Each point is reached from the start by the listed moves, each made 0, 1 or 2 times, or once backwards (-1), plus a little noise. Is the number of moves made odd or even? Then give how often each move was made.
In the rows, 128 means zero.

Moves:
(1): [155 120]
(2): [140 167]
Start: [150 133]
Points:
[152 133] => even (0, 0)
[225 194] => even (2, 2)
[109 102] => even (-1, -1)
[214 154] => odd (2, 1)

Moves:
(1): [147 129 116 119 128 126 143 120 118]
(2): [129 157 125 125 147 118 121 112 125]
(3): [143 105 167 132 132 132 114 136 130]
(4): [145 124 136 157 109 126 135 125 146]
(5): [132 103 134 160 167 140 110 106 117]
(6): [135 144 127 130 128 143 127 145 125]
Start: [124 142 157 115 153 117 123 108 116]
Points:
[133  86 249 158 219 116  55  80 120] => even (-1, 1, 2, 0, 1, -1)
[213  96 211 236 197 168 103  95 117] => even (1, 0, 1, 2, 2, 2)
[133 114 248 155 240 103  49  63 113] => odd (-1, 2, 2, 0, 1, -1)
[192 188 140 155 211 118 128  51  95] => odd (2, 2, 0, 1, 1, 1)

Moves:
(1): [143 122 133 120 123 129 123 122 127 119 122 147 118]
(2): [135 143 136 125 135 136 129 136 106 123 110 135 128]
(3): [119 134 154 126 122 133 120 122 133 120 150 118 130]
(4): [133 125 129 167 125 126 138 130 146 133 131 121 140]
(5): [142 109 130 134 155 134 129 128 126 118 124 112 121]
(6): [134 127 125 137 145 144 108 119 138 139 119 122 139]
(7): [131 114 127 117 128 141 141 124 128 133 118 128 144]
(8): [156 137 114 112 122 160 133 143 116 115 130 125 115]
(9): [148 140 118 119 133 119 128 125 133 131 123 116 141]
(10): [134 122 133 133 122 119 119 136 124 152 127 121 122]
(11): [125 132 128 124 118 126 131 105 116 131 147 120 136]
(12): [128 130 131 126 143 125 126 125 135 130 143 142 137]
Start: [115 119 126 127 120 125 115 142 144 134 127 121 139]
Points:
[140 114 131 210 145 118 153 119 124 114  70 120 162] => odd (1, 2, -1, 2, 1, 0, 0, -1, 0, -1, 1, -1)
[103  86 184 199 101 114 145  79 170 182 174   7 230] => even (-1, 0, 2, 2, 1, 0, 2, -1, 1, 1, 2, -1)
[140  98 166 163 197 127 125 152 154 130  81 170 172] => even (1, 2, 0, 1, 1, 0, 1, -1, 0, 0, -1, 2)
[113  91 144 217 155 134 109 150 240 195 168  96 205] => odd (-1, -1, 1, 2, 0, 1, 1, 0, 0, 1, -1, 2)

Moves:
(1): [134 130 131 129 128 138 136 129 128 144 102 119 126 132 120 137 120 109
 125 141 121]
(2): [163 148 120 129 126 130 132 130 131 123 127 128 144 120 109 125 111 116
 136 116 119]
(3): [123 118 147 126 124 142 141 130 125 123 147 121 119 139 137 112 127 116
 124 131 120]
(4): [142 131 149 145 115 148 137 144 134 105 124 158 129 151 120 117 143 126
 137 133 129]
(5): [117 135 126 134 138 125 120 122 125 130 129 139 135 115 130 139 119 118
 120 103 127]
(6): [125 128 127 128 140 140 127 123 130 127 118 124 120 128 129 133 124 144
 125 123 136]
(7): [135 140 128 112 136 136 139 136 126 128 122 136 125 135 133 138 122 122
 127 138 117]
(8): [128 129 135 126 137 135 129 135 121 128 137 132 131 127 122 132 125 128
 131 128 125]
(9): [132 126 124 133 139 122 142 126 137 128 141 121 138 114 134 131 123 130
 126 128 149]
(10): [121 134 139 131 110 129 138 127 128 132 133 133 129 122 121 134 110 125
 150 131 129]
(11): [137 120 127 133 131 120 122 116 128 132 133 126 122 136 143 132 120 121
 140 144 131]
(12): [134 113 140 124 116 122 122 117 134 109 128 143 145 126 119 113 110 135
 127 130 135]
(13): [127 142 129 128 127 109 142 120 125 126 141 122 140 140 129 135 114 126
 129 152 127]
(14): [121 112 101 131 129 140 156 113 126 141 129 139 132 129 130 109 128 114
 120 131 131]
(15): [121 138 127 124 125 136 114 130 107 130 117 130 141 128 145 129 135 112
 128 126 125]
(16): [118 132 135 120 128 118 123 133 138 130 131 133 128 149 131 133 137 124
 139 130 138]
(17): [137 134 135 123 152 138 142 111 133 135 128 145 144 135 141 130 143 139
 126 131 123]
(18): [133 119 124 134 131 113 126 127 142 135  91 125 132 145 127 111 124 149
 141 137 115]
(19): [123 122 120 137 128 137 130 120 126 107 128 123 136 120 129 120 126 124
 138 134 115]
(20): [127 150 137 130 133 129 119 132 132 126 133 134 133 117 122 127 123 129
 133 132 127]
Start: [127 130 136 131 134 118 124 125 123 131 126 143 147 116 140 131 154 126
 137 119 133]
Points:
[138 130 157 126 113 130  94 169 140 121  97 188 161 118  69  32 113 160
 158  79  94] => even (-1, 1, 1, 0, 0, 0, 0, 2, -1, 0, -1, 1, -1, 1, 0, 0, -1, 2, -1, 2)
[133  60 166  69 227 123 185  35 172 170 168 215 157 164 219 133 107 109
 113 107 172] => even (0, 0, 2, -1, 2, 1, 2, 0, 1, 0, 2, 2, -1, 1, -1, 2, 2, 0, -1, -1)
[216 122 109 163  76  87 195 126 166 121  91 226 246 215 100  54 162  89
 189 155 181] => odd (0, 2, -1, 2, -1, -1, -1, 0, 1, 0, 0, 1, 1, 2, 1, 2, 0, 1, -1, -1)
[180 165  96 156 220  68  73  79 185 155  23 171 208 152 132 139 136 174
 172  62 141] => odd (0, 2, -1, 0, 2, 2, -1, 0, 0, -1, 1, 0, 0, 0, 0, 2, 1, 2, 0, 0)
[111 134 153 124 181 179 216 129 120 146  71 168 181 247 204 106 181 133
 216 205 114] => even (0, 0, 1, 1, -1, 2, 1, 2, 1, 1, 0, -1, 1, 1, 2, 2, 1, 2, 1, -1)
[140 183 105 143 249 131 107  60  94 146 194 107 171  71 172 190 122 111
 134 113 136] => odd (0, 1, 0, -1, 1, 2, -1, 2, 0, -1, 2, -1, 1, 0, 0, 0, 1, -1, 1, 1)
[150  96 181 148 182 210 194  99 171 138 122 173 150 179 177  55 233 124
 117 143 158] => even (1, 0, 2, 1, -1, 1, -1, -1, 1, -1, 0, 0, -1, 1, 0, 1, 2, 0, 0, 1)
